Each row of a before or after table is a point. One or more steps were done to the points. Then noise was added and the rows were shuffled. The steps act on how far a point lies along the listed directions, d1 being the first. What was done? A step turns or swaps two directions, mirrors them in a line or flattens them onto one, adds a multiple of one to another, or multiplies one. Angles are multiples of 10 degrees, from the lower direction toward the higher: turns from -170 to 170, lines from 10 to 170 but not 90. Use the fewest steps. Two steps may share a direction if one is a turn and the other turns, adds or multiplies; they go together, in the order done. Otherwise the lowest direction goes first.
In the rows, zero is written as 128.

Directions:
(1): [ 95 174 120]
(2): [100 101  86]
(3): [165 149  90]
Before (12 x 3):
[[157 154 102]
 [119 125 159]
 [124 146 170]
 [160 168 118]
 [122 124 146]
 [197  12 168]
 [160 118 131]
 [184 136 139]
 [128 139 142]
 [159 112 143]
 [176 137 164]
 [122 108 156]]
After, 12 rows:
[[152 151  93]
 [131 188 144]
 [136 170  90]
 [ 92 147 139]
 [204 150 248]
 [117 125 165]
 [106 135 151]
 [117 135 130]
 [155 148 145]
 [150 155 153]
 [154 184 135]
 [118 132 142]]
Steps: turn d1 and d2 by 70 degrees

Directions:
(1): [142 143 186 103 167 154]
(2): [129 193  97 150 157 136]
(3): [118 129 140 165  96 190]
(4): [ 81  94 122 152 179 134]
(5): [ 75 158 164 133 105  97]
Before (13 x 6):
[[ 52 171  98 172 185 101]
 [182 125  95  82  75 133]
 [113 125 184 112 151  63]
 [ 76 146 148 120 111  71]
 [162 112 147  91  98 149]
 [183 156 143  78 146 121]
 [ 76 142  95 114 164 103]
 [ 56 143 129 117 111  75]
 [ 80 147  95 164 146 101]
 [167 180 183 111 101 107]
 [148 142 157  90 106  97]
 [ 70 132 124 155 136 121]
 [159 145 165 109 126 122]]
After:
[[119 147 222 132 103 191]
 [119 116  75 115 141 103]
 [117 165 170 119 127 142]
 [117 122 174  92 109 167]
 [103 130 166 108  99  99]
 [103 143 170  92  92 112]
 [102  92 106 132 110  89]
 [ 98  59 101 139 119 130]
 [143 149 181 125  96 162]
 [105  93 110 154 132 104]
 [141 110  54 112  86 110]
 [ 82  95  92 184 106  94]
 [107  81 176 129 134  85]]
Steps: swap d1 and d4; swap d2 and d3; multiply d5 by 0.7

Directions:
(1): [123 143 142 122 197  82 141 163]
(2): [190 160 142  98 102 134 121 172]
Before:
[[139 126 127 118 105 142 118 130]
 [ 98 130 121 125 177  70 137 165]
 [114 116 119 143 113 125 136 124]
 [181 156 135 112  48 162 126 164]
 [200 168 158  92  44 164 110 159]
 [185 166 125 123 115 118 116 164]
 [119 126 120 143 137 118 132  99]
 [177 173 173  93 151  98 136 216]
 [204 154 117 118  68 166 118 158]
 [112 126 120 131 210  97 142 126]]
After:
[[102  96  97 145 119 161 125  65]
 [ 89  97  95 146  75 142 119  96]
 [122 129 119 142 146 111 134 104]
 [181 156 117 127  83 137 112 144]
 [209 171 130 110 116 133 127 191]
 [187 176 149 103 105 124 135 203]
 [205 185 173  83  96 125 117 196]
 [167 131 140 117  21 188 114 129]
 [143 136 135 111 133 122 124 150]
 [116 123 125 139 136 109 141 138]]
Steps: mirror d1 and d2 in the line at 100 degrees

Directions:
(1): [138 142 141 139 171 161  93 198 176 135 135]
(2): [ 97 105 136 122 179 185 167  85 143 119 158]
(3): [199  96 128 191 142 150 137 118 101 144 118]
(4): [101  67  65 133  99 156 122 165 120 105 129]
(5): [123 102 162 100 155 143  69 115  88  96  82]
(6): [137  99 151  98  81 160  99 108 153 194 137]
Before (9 x 11):
[[ 88 165 116 109 127 154  96 180 193 134 158]
 [179 202 140 178 174  92 160 175 136 106 112]
 [185 131  95 195 138 111 167 124  91  89 123]
 [150 224 127 164 152  52 201 156 168 118 155]
 [173 123  77 205 104  83 154 139 104 126 145]
 [122 162 119 151 143  78 171 123 141 120 157]
 [101 138  98  85 117 130 113 138 130 129  94]
 [165 129 146 139 128 147 130 114 144 149 134]
 [118 126 107 126  72  84 103 154 162 177 129]]
After:
[[ 70 158 105  98 106  89 142 112 155 127 174]
 [124 224 157 123 172 104 178 148 186 125 145]
 [139 157 132 159 142  87 162 105 141 139 156]
 [161 129 105 194 150 188 140 167 178 154 173]
 [129 152 127 122 113 113 127 145 149 125 128]
 [ 84  90 107 136 149 153 161 109 169 147 165]
 [100 178 128  83  96  87 129 117 139 105 137]
 [151 212 146 167 172  93 223 121 182 142 177]
 [136 103 103 121 151 176 134 105 116 138 104]]
Steps: add -0.5 times d1 to d5; turn d2 and d3 by 150 degrees; flatten d4 and d6 onto the line at 30 degrees
